Each row is a point. Examples show where two turns around zero, p and q, send a point. Write where each new point lands after one turn and then the other. Backwards means that the second turn is done in reverse. Each puzzle has new turns, and all numbers are rounded.
(in the rows, 100 means zero)

Turn p:
106,127,101 => 115,123,96
111,119,113 => 121,113,107
108,43,100 => 86,44,106
77,113,94 => 83,121,99
102,133,67 => 104,129,64
96,66,125 => 92,71,130
Turn q:
81,115,107 => 77,92,107
113,109,115 => 98,117,113
138,85,56 => 135,121,55
68,90,122 => 92,70,125
Where do these land?
p, then q: 97,134,83 => 76,117,76
q, then p: 88,107,126 => 95,102,129
q, then p: 89,49,110 => 127,55,110
q, then p backwards: 127,110,81 => 101,129,81

Turn p:
100,71,89,93 => 86,95,72,96
70,92,85,76 => 87,118,87,67
124,93,67,145 => 94,117,83,156
141,126,136,87 => 146,65,121,104
71,97,110,94 => 81,103,111,78
77,126,119,129 => 87,110,145,109
117,94,95,74 => 119,91,79,88
Turn q:
76,148,111,112 => 141,117,76,124
132,61,83,127 => 65,53,110,100
105,67,109,106 => 89,84,129,95
88,93,85,74 => 81,126,103,94
100,132,112,80 => 124,120,81,85
Where do these land?
p, then q: 75,82,112,114 => 108,123,121,117
q, then p: 91,104,38,103 => 68,152,113,105
q, then p: 135,89,145,99 => 113,57,70,78
q, then p backwards: 89,119,87,111 => 116,93,81,110
p, then q: 110,106,118,73 => 85,96,108,70

Turn p:
83,135,89,87,75,117 => 79,117,75,112,126,123
132,77,72,113,104,84 => 123,115,98,82,91,60
100,123,141,108,72,67 => 110,122,114,145,76,128
66,94,67,81,129,110 => 68,79,108,86,137,79
102,82,142,115,59,91 => 115,92,84,137,55,114
102,102,64,78,151,137 => 81,86,106,39,138,92
112,108,109,124,92,81 => 127,114,107,116,93,102
87,95,132,122,92,111 => 116,74,96,119,90,122
117,84,84,73,125,103 => 83,101,110,63,94,81
Turn q:
144,110,136,126,66,67 => 98,123,117,149,50,76
83,106,105,66,133,136 => 141,93,91,75,129,125
97,86,103,111,90,117 => 100,80,115,103,104,93
99,108,67,75,86,83 => 76,110,91,71,81,119
104,69,96,99,79,100 => 92,82,113,86,85,79
58,128,117,65,123,85 => 118,150,99,75,133,117
87,114,69,120,91,115 => 70,82,104,106,113,124
129,79,108,138,133,98 => 107,79,68,136,105,67
Where do these land?
p, then q: 97,89,126,115,106,134 => 108,61,102,81,87,90
p, then q backwards: 109,146,41,61,118,84 => 27,105,103,99,103,51
q, then p: 72,77,130,111,111,90 => 107,114,148,101,95,99
q, then p: 95,112,121,121,91,93 => 124,97,112,114,105,116
q, then p: 116,83,131,107,111,93 => 123,126,111,109,89,86
q, then p: 98,96,120,80,82,112 => 99,110,100,95,71,119
p, then q: 113,95,30,105,81,94 => 70,143,50,96,96,115

Turn p:
112,100,117,95,104,80,91,116 => 107,111,105,108,88,96,98,128
94,78,87,82,109,87,106,90 => 88,93,113,75,92,115,108,106
91,88,103,93,106,176,103,86 => 112,101,98,94,96,119,63,34
113,105,137,84,111,121,101,132 => 135,129,118,117,89,103,75,101
110,82,82,159,90,92,131,103 => 110,71,67,125,115,132,139,101
98,87,99,139,107,83,95,93 => 87,85,73,114,108,119,103,119
81,119,94,91,116,94,98,90 => 89,100,109,85,124,90,89,104
118,98,82,84,113,90,92,98 => 108,88,101,75,88,91,99,114
91,129,109,87,76,89,95,78 => 75,99,117,112,105,65,103,95
90,113,90,86,69,88,87,114 => 89,124,97,96,95,72,122,99
Turn q:
98,89,100,91,122,97,140,107 => 103,95,117,88,135,87,97,121
131,78,83,91,75,80,103,93 => 121,101,69,79,100,90,70,91
98,123,85,105,94,121,84,115 => 99,96,100,110,66,101,113,117
89,103,112,88,80,100,95,107 => 109,104,116,90,86,111,99,88
126,96,110,92,82,86,98,99 => 119,113,93,100,97,96,75,87
104,105,105,90,116,102,127,69 => 112,114,94,103,137,109,112,111
107,73,115,114,105,115,140,84 => 118,99,103,95,140,70,119,90
74,103,92,97,114,112,54,108 => 75,71,102,116,75,128,108,96
91,96,93,113,92,81,122,85 => 90,117,90,76,116,92,106,97
84,134,105,119,120,105,36,133 => 54,90,115,145,48,116,98,102
Where do these land?
q, then p: 79,105,96,79,122,82,81,115 => 91,131,89,103,96,114,79,79
q, then p: 109,117,80,109,87,128,124,70 => 139,85,112,90,113,94,132,104
p, then q: 114,88,96,76,73,132,116,94 => 127,127,81,93,116,107,111,74
p, then q: 105,78,82,129,113,122,111,79 => 116,61,75,98,112,98,119,96
p, then q backwards: 91,115,120,99,106,96,99,147 => 125,133,116,94,98,96,128,87
q, then p: 143,98,83,109,101,124,103,74 => 124,72,74,84,103,99,129,118
p, then q backwards: 99,97,109,92,112,66,114,109 => 86,123,95,87,116,110,119,110
q, then p: 109,96,74,113,81,98,97,96 => 95,98,101,79,94,87,126,99
q, then p: 74,109,135,99,114,71,70,110 => 67,111,94,124,117,102,65,74
q, then p: 78,97,124,94,94,80,84,107 => 76,101,108,112,99,96,74,80

Turn p:
80,107,98,118,121,100,89,79,91 => 75,113,108,87,113,92,124,96,103
129,109,91,66,104,116,114,90,104 => 132,112,120,90,97,121,83,99,81
125,106,110,62,119,71,111,93,104 => 126,121,109,73,94,100,65,89,117
81,101,97,123,92,101,119,113,101 => 99,91,86,110,86,79,122,105,95
107,109,116,130,114,109,107,106,94 => 110,103,100,114,123,77,118,95,102
101,58,91,118,117,111,91,103,104 => 99,80,91,91,124,110,117,131,114
105,108,98,117,81,85,101,100,111 => 101,107,79,116,90,104,106,87,107
80,93,109,80,114,108,75,91,114 => 74,112,117,95,105,106,85,124,106
86,96,98,84,24,100,100,111,81 => 85,55,100,132,52,119,86,78,89
105,111,91,102,114,100,93,114,96 => 100,103,90,93,115,92,94,97,86
Turn q:
75,113,96,91,95,109,87,99,74 => 108,105,108,65,88,108,90,95,91
114,113,123,91,121,89,102,90,112 => 101,105,80,116,100,79,91,77,105
116,73,112,110,80,73,88,106,116 => 78,76,121,130,105,86,91,111,97
87,133,100,88,105,111,120,86,125 => 99,115,77,89,87,99,110,85,137
71,95,86,122,107,107,99,98,71 => 94,99,104,70,108,126,111,95,75
82,103,81,83,101,119,123,79,81 => 126,99,94,81,82,128,119,89,104
110,108,98,75,122,93,102,104,138 => 107,96,70,115,109,89,83,101,134
121,73,119,113,91,107,86,116,111 => 92,108,126,131,119,95,90,110,95
126,78,108,115,81,82,103,134,96 => 96,87,126,120,120,73,111,125,86
99,112,77,111,96,111,90,88,77 => 99,111,93,83,82,117,104,112,78
Where do these land?
p, then q: 116,98,88,63,78,91,124,117,106 => 106,108,125,118,75,99,83,132,84
p, then q: 43,95,107,104,126,100,103,135,89 => 95,40,111,72,119,79,91,99,101
q, then p: 116,85,101,67,146,103,103,78,129 => 101,117,72,98,134,140,132,107,91
q, then p: 81,82,92,107,88,92,88,84,80 => 92,72,129,108,100,105,99,105,102
p, then q: 92,141,110,113,88,106,91,89,102 => 76,107,92,81,82,100,118,78,86
p, then q: 112,94,81,103,83,108,88,103,93 => 112,108,105,102,104,127,105,102,89
p, then q backwards: 90,105,84,113,95,83,110,84,121 => 105,126,88,108,98,115,113,82,103
q, then p backwards: 118,92,122,112,85,110,94,113,103 => 91,117,125,100,107,120,97,94,106
p, then q: 112,101,116,112,118,96,85,109,87 => 94,91,73,107,112,104,87,87,97
q, then p: 120,107,99,106,93,111,113,89,89 => 114,96,96,109,89,93,111,80,92

Turn p:
111,78,123,77,132,70,119,133,83,64,97 => 51,139,117,91,116,112,101,134,118,102,120
77,117,97,122,98,132,119,70,70,118,123 => 139,95,101,81,127,120,84,57,87,105,96
136,91,123,88,66,84,71,120,60,108,83 => 71,89,107,71,51,111,88,99,123,64,118
81,93,123,130,124,122,121,121,116,103,135 => 106,111,111,80,122,105,87,102,101,154,68
109,81,91,92,94,81,137,135,119,83,107 => 90,97,123,103,115,95,88,156,102,108,106
150,99,109,63,76,71,94,65,121,102,128 => 114,88,135,114,89,96,141,114,141,53,84
78,145,91,136,128,108,99,105,61,96,127 => 97,93,92,98,138,109,71,46,117,132,115
99,98,124,126,119,82,95,117,82,136,69 => 84,129,91,109,66,116,56,87,102,106,92
103,69,106,58,85,66,89,85,112,116,105 => 117,127,115,100,77,74,119,123,116,64,102
135,97,58,128,77,109,108,91,127,82,61 => 100,49,65,133,97,120,101,135,81,86,93
74,105,117,133,103,82,89,120,97,126,96 => 94,114,91,98,85,82,56,84,105,116,83
75,68,63,108,107,130,75,75,116,108,93 => 142,104,48,97,94,90,122,103,80,113,101
87,129,95,80,77,120,81,66,119,71,70 => 88,76,86,113,106,80,138,77,59,72,97
85,130,81,58,114,144,104,98,117,87,105 => 107,90,119,111,116,92,146,83,65,126,125
Turn q:
85,62,89,129,62,74,145,97,120,99,90 => 89,95,73,91,128,62,115,156,113,124,101
115,91,152,95,71,123,113,103,62,103,109 => 115,149,72,124,59,97,93,115,89,95,104
127,150,82,87,104,93,116,88,135,47,87 => 50,101,98,80,111,135,144,72,101,115,65
109,104,87,115,64,128,88,149,102,131,126 => 111,113,118,84,79,71,81,123,117,52,67
109,86,86,119,125,122,64,77,84,119,66 => 115,83,92,72,97,84,62,60,79,108,120
96,85,76,78,95,77,70,93,97,109,108 => 124,66,125,95,94,98,111,107,82,104,102
69,50,110,92,127,89,110,106,136,125,81 => 107,106,123,103,158,84,86,122,90,109,143
57,151,114,81,101,112,118,102,90,73,78 => 62,99,73,133,105,116,132,74,100,63,115
120,104,104,75,152,100,120,50,84,97,94 => 124,110,88,96,109,139,114,56,106,138,129
111,137,88,115,105,122,85,102,101,148,74 => 122,97,83,79,118,91,77,62,97,63,76
125,130,104,104,77,81,113,103,112,98,102 => 96,106,85,98,105,114,114,109,100,100,56
97,86,103,77,124,82,85,135,49,94,119 => 117,84,116,110,65,143,83,123,101,83,131
94,87,88,93,97,101,103,123,125,77,139 => 80,104,143,102,93,98,113,123,123,103,95
85,78,117,140,95,96,69,72,104,81,127 => 88,85,112,132,80,68,74,98,102,142,94
Where do these land?
q, then p: 58,97,122,102,103,58,107,98,79,83,93 => 122,93,72,76,109,106,71,116,113,140,98
p, then q backwards: 155,109,85,99,113,119,75,110,119,100,72 => 84,117,101,89,91,72,103,90,63,52,118
p, then q: 102,80,139,105,80,31,104,120,111,88,144 => 56,94,130,125,152,126,97,112,52,86,87
p, then q backwards: 107,67,97,85,93,56,103,94,96,84,93 => 84,94,106,102,82,113,130,143,98,110,103
q, then p: 87,139,94,125,76,135,76,85,153,96,76 => 87,152,69,129,129,86,89,84,85,54,103
q, then p: 84,71,67,89,104,105,79,113,83,121,112 => 85,102,120,74,93,97,118,128,133,88,87
p, then q backwards: 94,125,61,86,110,117,140,108,103,108,119 => 80,70,110,78,131,71,87,79,111,119,106
p, then q: 107,115,111,96,94,95,94,126,80,76,115 => 104,102,126,130,116,92,109,103,98,102,119
p, then q backwards: 108,136,107,77,121,141,84,83,125,123,87 => 100,122,110,60,93,100,74,53,97,77,116
q, then p backwards: 109,75,106,86,97,123,84,77,101,70,108 => 88,110,112,72,114,118,85,129,104,119,93
q, then p: 91,85,85,132,92,33,114,80,50,115,145 => 123,71,83,102,41,111,85,169,112,129,86
p, then q backwards: 114,117,117,98,81,147,122,104,99,132,58 => 125,109,110,70,105,83,40,104,79,79,91
q, then p backwards: 83,85,109,120,135,140,118,101,101,105,78 => 71,110,90,98,115,70,90,112,53,92,103

Turn p:
119,75,94,95,142,120,66,111,105,79,88,67 => 134,79,87,137,114,82,87,100,131,130,107,121
92,86,85,88,70,88,132,117,111,141,71,126 => 107,101,94,87,81,89,124,105,38,90,72,84
131,107,95,86,102,135,141,115,129,103,124,131 => 132,129,104,102,77,105,114,86,86,52,103,138
72,74,84,106,69,79,99,95,81,74,138,61 => 79,58,114,79,116,147,93,127,116,114,78,114
88,108,67,115,126,72,137,106,83,94,131,67 => 83,56,116,78,123,116,83,92,78,97,129,136
91,136,111,82,73,107,65,118,72,106,84,73 => 91,97,95,139,110,137,105,95,103,113,109,49
61,72,97,85,91,94,101,109,130,140,109,127 => 127,92,83,60,69,93,116,134,79,93,95,80
77,108,93,58,121,73,65,65,84,68,89,125 => 112,100,109,82,109,88,33,91,124,103,87,55
141,87,143,126,111,99,109,109,78,91,81,57 => 74,125,87,141,134,97,107,105,99,140,108,137
98,101,74,124,82,101,144,63,109,91,106,123 => 78,99,132,67,104,83,114,90,94,62,76,119
130,113,105,93,98,129,84,99,142,133,75,101 => 122,114,60,126,94,75,136,85,105,79,100,88
112,127,146,104,118,128,69,82,124,75,82,71 => 112,134,83,121,138,93,115,84,155,114,121,90
66,110,81,90,102,109,105,101,72,110,90,126 => 105,91,136,97,87,93,89,109,80,90,108,67
133,68,113,117,119,97,101,84,103,126,113,121 => 85,115,76,102,78,64,92,123,101,91,100,132
90,130,113,133,77,70,82,126,77,68,120,125 => 60,113,124,83,65,136,91,73,114,131,109,90
Turn q:
138,97,141,146,127,91,84,75,127,113,86,98 => 85,99,101,108,140,74,153,68,99,131,89,126
107,81,121,134,133,62,116,53,116,132,120,74 => 79,136,92,61,115,107,139,53,93,133,111,127
103,77,61,74,89,105,86,122,73,105,85,125 => 94,64,92,92,83,109,64,111,101,65,73,102
126,90,129,101,153,79,103,95,139,107,110,60 => 116,103,82,96,147,119,124,58,100,132,131,127
93,142,77,69,71,121,85,122,79,128,94,111 => 106,84,151,116,80,111,80,111,101,52,100,85
72,75,141,91,94,113,117,94,95,98,85,96 => 109,114,91,81,121,114,112,118,102,115,78,62
71,92,102,97,119,134,92,73,107,82,115,112 => 98,99,106,75,108,97,104,149,107,122,112,109
83,84,124,95,74,101,70,101,91,79,131,99 => 110,97,86,99,74,108,124,122,143,106,99,86
97,117,57,75,54,97,100,104,112,86,76,107 => 124,97,100,102,79,64,71,107,92,52,105,86
142,79,124,144,128,110,125,75,111,105,119,50 => 94,93,97,86,112,94,126,50,85,176,118,103
82,127,72,84,98,87,100,112,55,70,79,102 => 112,122,109,120,80,100,43,113,112,88,77,106
78,115,69,116,85,100,101,148,105,105,93,116 => 65,98,96,130,95,94,72,109,100,66,116,81
109,126,83,74,74,100,120,126,89,91,108,151 => 108,94,99,134,65,109,91,129,65,62,91,100
Where do these land?
p, then q: 120,137,68,97,81,113,86,82,96,118,95,102 => 104,124,78,82,95,66,89,104,115,134,105,92
q, then p: 110,109,118,55,92,76,99,101,105,62,146,113 => 92,105,114,129,64,114,125,71,92,68,78,136
p, then q: 131,69,109,124,124,83,102,106,130,99,109,82 => 75,96,90,91,90,101,97,112,70,55,95,128
q, then p: 87,60,138,152,101,72,61,112,132,95,84,107 => 126,58,109,41,125,67,109,73,72,91,113,111
q, then p backwards: 95,53,95,129,130,76,88,90,96,90,97,116 => 127,79,117,123,91,58,95,79,120,98,111,81
p, then q: 95,142,55,80,74,129,129,135,82,120,99,122 => 120,104,102,102,64,86,108,107,109,169,65,69
q, then p backwards: 62,59,102,136,99,77,100,74,134,119,92,85 => 91,127,138,130,100,66,105,58,136,110,94,100
q, then p: 106,81,132,137,103,97,121,76,112,116,83,121 => 96,92,121,90,131,85,86,102,52,98,119,84
p, then q backwards: 98,137,75,79,83,132,101,100,45,132,100,99 => 96,140,96,93,74,122,115,159,106,130,99,120
q, then p: 103,59,123,96,99,71,95,105,112,120,72,90 => 124,81,110,99,139,67,84,85,100,82,93,104
p, then q backwards: 109,130,107,84,95,76,119,110,81,46,109,77 => 98,106,102,91,153,86,112,117,77,131,89,68
p, then q backwards: 103,119,73,66,91,154,104,93,91,85,81,103 => 112,145,121,70,75,99,86,124,97,114,69,95
p, then q: 91,108,90,95,90,166,96,102,76,111,127,80 => 85,87,67,135,102,93,117,111,92,147,119,73
q, then p backwards: 90,139,117,70,138,77,100,113,108,87,107,101 => 120,103,130,73,111,134,120,117,92,82,118,77
